Every row gives one point. Each copy is the shape, with its points in the same order, stretched, turned, moved and blurred by noise. Some copies are also mirrored. Which?
In the rows, zero is written as 128.

Shape:
[[114  76]
 [121  56]
 [131  96]
 [122 218]
 [115 188]
 [171 123]
 [152 140]]
Copy 1, 7 rows:
[[185  94]
 [191  72]
 [155 100]
 [ 93 199]
 [118 179]
 [107 100]
 [116 119]]
Copy 1 is: mirrored
Copy 2:
[[ 78 127]
 [ 62 135]
 [108 137]
 [229 101]
 [199  92]
 [141 169]
 [154 144]]
Copy 2 is: mirrored
Copy 3:
[[155  67]
 [159  56]
 [159  86]
 [123 219]
 [116 173]
 [193 116]
 [163 122]]
Copy 3 is: only turned

Shape (7 x 4):
[[142 157 157 133]
 [101 144 109  15]
 [108 123 138 181]
 [123 138 167 115]
 [210 134 131 203]
 [161 105 149 175]
 [118 164 134 189]]
Copy 1 (7 x 4):
[[139 172 163 138]
 [ 62 111 233 113]
 [118 151  98 135]
 [120 170 160 108]
 [212 137 117 159]
 [168 135 116 122]
 [125 169 105 169]]
Copy 1 is: mirrored
Copy 2 (7 x 4):
[[168 122 147 107]
 [ 89 141 132   7]
 [123  97 138 155]
 [144 117 168  97]
 [208  61 100 151]
 [164  63 139 138]
 [142 131 121 160]]
Copy 2 is: only turned
Copy 3:
[[180 157 116 134]
 [149 191 181  39]
 [124 120  89 144]
 [173 158 103 102]
 [194  82 128 193]
 [169  89 102 142]
 [136 148 100 175]]
Copy 3 is: mirrored

Shape (11 x 6):
[[160 106 186 151 182  89]
 [161 182 145  84 156  82]
 [117 129 186 197 116 171]
 [ 89 203 161 200 119 115]
 [100  60  91 146  56 157]
 [134  78 138 158 163 126]
 [160 161 124  95  65  65]
 [129 168 143  99  66 124]
 [ 60 133  91  76 163  56]
 [165  83  90 126  94 128]
 [169 170 220 131 105 107]]
Copy 1 (11 x 6):
[[193  74 153 160 149 113]
 [188 174 161 172 175 110]
 [ 78  76 170 149 127 138]
 [ 63 136 170 189 145  71]
 [ 84 101  62  83 134 142]
 [154  78 118 145 120 119]
 [149 176 118 120 229  97]
 [103 172 148 116 188 122]
 [164 195 106 132  98  60]
 [142 114  66 120 175 141]
 [143 104 194 137 203 122]]
Copy 1 is: mirrored
Copy 2, 11 rows:
[[127 163 188 148 217 108]
 [203 142 123 109 156  83]
 [ 88 210 215 117 115 152]
 [172 175 228 129  71 162]
 [ 29 154  95 173  82 132]
 [ 77 132 159 143 187 137]
 [182 187  81 176  94  82]
 [152 190 111 124  67  83]
 [156  24 127 143 123  70]
 [ 81 161  67 165 139 134]
 [172 244 179 128 135  79]]
Copy 2 is: mirrored
